Every row gives one point. Each copy is the shape, with its points in the same order, turned, moved and blurred by noise. Some copies are also mirrored. Which?

Shape (9 x 3):
[[-12 -22   8]
 [ 38 -11 -33]
 [-18 -30  16]
 [ 26  48  54]
 [ 41 -13 -48]
 [-58 -32   9]
 [-37  33   8]
 [ 36  13 -27]
 [-14 -21 -31]]
Copy 1, 9 rows:
[[-21 -33   9]
 [ 17 -32 -52]
 [-26 -39  16]
 [ 52  23  37]
 [ 19 -30 -75]
 [-59 -29  16]
 [-26  25   7]
 [ 23 -18 -54]
 [-38 -31 -39]]
Copy 1 is: only turned
Copy 2 (9 x 3):
[[-23 -21  11]
 [ 33 -15  44]
 [-34 -27   8]
 [ 32   5 -60]
 [ 38 -15  59]
 [-69  -7  16]
 [-23  37 -11]
 [ 39   1  29]
 [-19  -4  48]]
Copy 2 is: mirrored

Shape:
[[  4  37 -36]
 [ -7  43  21]
 [ -6  -5 -13]
 [ 24  31  16]
 [-29 -43  21]
 [ 17  34  -4]
 [ 24 -92  10]]
Copy 1:
[[-57 -21  26]
 [ -8  15  49]
 [-26   6   1]
 [  1 -13  36]
 [ 11  40 -40]
 [-24 -25  29]
 [ 30 -24 -87]]
Copy 1 is: mirrored
Copy 2 (7 x 3):
[[  24   25  -33]
 [  17   25   20]
 [   0   -9  -19]
 [  38   -9   17]
 [ -36  -48    1]
 [  35   11    5]
 [  -4 -110  -27]]
Copy 2 is: only turned

Shape (8 x 4):
[[ 13 -33  -2 -42]
 [ 15  -2  62  38]
 [ -5 -39 -13  24]
 [ 23  31 -87 -21]
 [ 18  -4  13 -50]
 [  6  49 -12 -18]
 [ 12  34  -8 -11]
 [-38  -1 -48  23]]
Copy 1:
[[ 22 -17  19 -56]
 [ 49  39 -36  34]
 [ 23 -39 -34 -13]
 [-48 -69  50  -4]
 [  6   8  34 -46]
 [-36   4  21  14]
 [-22  -1  16  10]
 [-34 -46 -39  -8]]
Copy 1 is: mirrored
Copy 2:
[[ 18 -40   7 -11]
 [-77   8  25 -33]
 [-30 -15   1  32]
 [ 42   4 -84  17]
 [ 23 -22   4 -40]
 [ 11  29 -34 -33]
 [  3  19 -30 -22]
 [  0  33 -13  56]]
Copy 2 is: mirrored
Copy 3 (8 x 4):
[[ 16  -1  13 -39]
 [-45  -6 -34  36]
 [ 17 -49 -13   3]
 [111  17 -11   3]
 [  9  29  13 -24]
 [ 44  37   4  33]
 [ 36  27  -6  25]
 [ 62 -44  13  37]]
Copy 3 is: mirrored

Shape (12 x 6):
[[ -4 -49   6  31 -25  15]
 [-11 -18   6 -10  28  16]
 [ 41  60  -5 -35 -20 -84]
 [ 31 -19 -11  23  32  27]
 [ 13 -15 -11  11 -20  39]
 [-48   5 -49  -2 -27  36]
 [ 28  -8  38  -3   1  55]
 [-30 -10  31  30   8  39]
 [-36 -15   4  32 -24  62]
 [ -5 -15   1  29  -3  65]
 [ 27  27 -13 -53  -7 -88]
 [  9  53 -28  10  -6 -63]]
Copy 1, 12 rows:
[[  8 -45 -14  18 -16  26]
 [ -3 -19  13 -13  36   6]
 [ 17  62  81  -8 -47 -57]
 [ 26 -19  32  23  36  25]
 [ 29   1 -13  19  10  33]
 [-27  36 -17  -5  -4  63]
 [ 49 -17 -21   7  36  -9]
 [-20 -29 -30  21  36  -3]
 [-11 -16 -51  26  19  36]
 [ 12 -10 -29  34  39  36]
 [  6  42  84 -35 -55 -40]
 [-18  50  65  28 -29 -21]]
Copy 1 is: mirrored
Copy 2:
[[ -12  -34  -20   16  -17   38]
 [ -10    0   28   22   21   18]
 [   7    6    3  -42  -22 -106]
 [  42  -13   13   19   19   19]
 [  18  -10   -7   38  -27   22]
 [ -30   23  -18   78  -24    1]
 [  34   11   38    4  -23   55]
 [  -5   28  -10    9    3   61]
 [  -5   20  -19   43  -25   70]
 [  25    2   -3   49  -17   55]
 [ -16   -9   21  -21   -9 -104]
 [  16   21  -35   -4    4  -80]]
Copy 2 is: mirrored
